Every row gives one point. Before rounding, the points of a table are all equally far from one centre. They may lie mostly on one side of it. Write the centre, to within rounding.
In the rows, 128 means zero.

Points, 9 rows:
[[ 67 146]
 [ 83 155]
 [141  74]
 [ 95 158]
 [ 56 134]
 [ 96 158]
 [ 95 158]
 [ 62 142]
 [134 146]]
Centre: [100 106]

Points:
[[175  76 184 141  83 132 103 131 151]
 [149 120 195 178  43 129 105 121 110]
 [165 117 148 163  55 146 107 110 144]
 [129 126 172 195  80 153  79 103 150]
 [153 136 220 187  58 142 104 118 129]
 [132 130 166 178  91 166  76  91 163]
 [117 111 165 194  67 168  88 126 120]
 [146 130 189 159  64 158  82  76 140]
 [131 114 166 201  89 133  89 106 151]
 [131 112 132 186  85 167  90 120 115]
 [141 153 201 176  81 168  56 140 106]
 [146 103 160 161  71 105  88 113 157]]
Centre: [124 140 183 132 113 141 118 132 123]

Points, 24 rows:
[[137 211  62 130 127  89  99 186  92  90 129  98 128 152 109 186 183 169
   90 143]
 [151 177 111  91 175  53 115 167  91 174 132  76 174 165  75 169 173 160
   96 175]
 [202 190  78 123 152  91 150 175  92 121 131 142 157 143 120 166 164 134
   93  92]
 [126 108  73 102 106  93 127 208  73 141 104 106 123 168 122 152 195 150
  103 142]
 [157 167  76 175  96 124 167 183 116 132 187  71 173 143 113 168 157 131
   66 144]
 [190 161 105 134 111  94 111 196  58 152  98  62 181 159  91 159 160 110
   76 126]
 [200 176  93 146  78 126 123 121  77 117 127 103 165 173 111 178 155 131
   43 179]
 [156 176  47 120 102  87 107 144 101 127 113  86 113 138  79 173 207 127
   94 159]
 [174 158 113 143 130 134  65 216 119 110 142 147 127  86  64 142 148 146
  146 175]
 [166 188  68 125 110  85 126 171 107 142 145 118 116 143 158 178 176 145
   67 151]
 [204 168  78 132 124 115  81 169  77 131 104 135 161 155 111 165 189 132
   55 131]
 [142 167 121 137  59 101 105 125  49 165 172  81 132 133 123 152 151 172
  106 171]
 [193 138 100 126 104  83 119 154 115 128 164 109 152 133  84 158 149 106
   30 173]
 [168  97  75 122  67 119 118 186  86 112 147 101 115 147 123 150 167 134
  105 192]
 [147 158  71 137  80  80 125 178  49 137 130  79 153 123 114 145 179 126
   86 155]
 [191 102  84 162 117  86 132 160  63 136 125 109 169 163  63 171 156 171
   66 133]
 [164 157 118 127 126  71 126 187  78 130 147 137 110 147 121 190 141 114
   51 156]
 [165 173  89 121 118 114  83 179  51 155 145  95 156 171 137 166 156  75
   70 138]
 [168 190 112 115 110 105 100 180  92 155 172 100 160 135 183 165 151 169
   69 152]
 [181 186  88 138  94 107 134 175 116  91 180 106 132 179  80 138 144 129
   53 144]
 [186 166 109 114 105  97 118 204  63 141 162  90 123 128  97 160 180 148
   83 126]
 [172 121  98 169 106  95 114 238  90 129 135  98 105 151 104 174 133 171
  103 148]
 [179 197  99 137 113  81 124 161  90 164 137  82 151 140 115 188 193 147
  120 134]
 [160 176  92 103 110 100 114 182  73 194 151  65 148 198 104 200 118 111
   59 139]]
Centre: [131 149  97 115 147 159 118 140 110 140 115  97 144 137  96 148 102 151
 104 147]

Points (30 x 24):
[[159 115 125 132 197 163 105 136 109  84 114  82 140 113 125  57 161 187
  149 144 145 188 120 193]
 [181 134 151 154 178 176  99 143 119 151 153 135 141 100 157  70 226 121
   46 160 169 196 103 129]
 [132  96 152 110 182 184  83 144 129 129 112  94 140 134  91  78 177 140
   52 173 129 217 102 105]
 [135 131 118 149 188 162  79 164 141  90 136 100 155 118 109  93 141 164
   86 201 111 192  96 155]
 [176 114 152  83 209 142  74 155  91 100 109 147 140 110  80  90 177 109
  118 178 183 157  75 114]
 [162 110 158 112 218 153 102 159 154 105  69  83 121  91 132 111 147 119
  127 204 153 189 114 145]
 [170 142 130 136 177 163  97 174  90 123  90 131 123 133 151  63 139 147
   76 171 159 215 106 126]
 [150 147 127 117 194 160 106 189  84 116 148 145 119 130 126 142 142  97
   68 193 113 199 119 143]
 [179  76 101 145 178 146  98 159 136  84 112  98 145 142 117  80 185 121
  123 156 185 201 103 154]
 [172 127 151 116 212 132  61 127 117  86 150 119  82  92  91 106 119 119
  107 164 146 188  94 172]
 [103 107 136 147 192 187  52 176 129 110 126 119 142 121 165  56 196 142
  104 180 168 187  97 142]
 [170  83  86 136 208 146  99 156 141 109 138 100 145 104 102  54 155 139
   75 163 144 201 104 148]
 [161 109 122  91 171 184  76 116 128 138 109  82  80  96 146  39 175 146
   69 161 165 186 123 143]
 [159 142 181 171 181 154 109 109 115 129 107 150  86 166 168 106 171 133
  112 187 127 156  31 104]
 [143 145  83 172 180 149  83 123 101 109  85  83 169  95 141  63 159  89
  115 193 142 179  95 123]
 [163 141 147 150 141 160  96 162 102 108 170  70 129 109 100  78 102 131
   95 182 131 190 130  71]
 [152 142 163 148 220 134 100 139 141  86 141 118 179 114 143  49 182 121
   56 126 138 193 101 148]
 [150 105 141 128 205 139  77 147 121 110 111 105 124 135 135 137 131 125
   59 193 164 208 132 145]
 [143  75 139 105 209 118  98 158 105  96 107  71 111 143 122  79 170 134
  106 190 143 201 125  81]
 [151  98 122 114 143 114  67 168  75 146 117 142 109 119 124  32 169 146
   76 175 142 196 114 113]
 [177  97 179 117 222 205  72 121 106 101 122 119 133 140 120  57 183 158
   96 155 138 200 133 136]
 [162 106 161 117 172 142  56 136  92  89 118 125  95 151 105  85 177 135
   94 198 127 196  73 118]
 [131  76 115 124 183 123  68 128  80 100  85  82  97 121 113 121 174  77
   94 163 133 191  81 132]
 [154 123 108 138 225 171 114 153 106  83 134  97 129 174 103 120 168 156
   85 191 135 179 141 107]
 [171 110  69 108 179 154 115 113  60 103 117 141 137  98 172  72 184 125
   66 137 129 166  83 125]
 [138 105 111 112 210 163  20 104 133 163 104 139  91 100  76  80 155 103
  117 190 163 165 117 136]
 [163 117 124 126 222 194  86 123 126  68 128 136  85 124 135 123 161  95
   73 173 106 200 130 135]
 [204 139 110 123 191 132 116 156  93 132 132 114 106 135  53  95 184 155
  102 160 134 190 104 154]
 [175  58 180 114 197 117  85 115 141 122 127 137 170  94 110  67 145 108
   60 176 144 189 122 123]
 [175  81 134 128 213 159 128 138  87 104 125 105 122  36  75  57 197  98
  145 154 139 177 141 124]]
Centre: [134 118 144 136 169 146 112 124 125 143 135 127 122 117 131  97 164 115
 128 134 125 130 131 120]
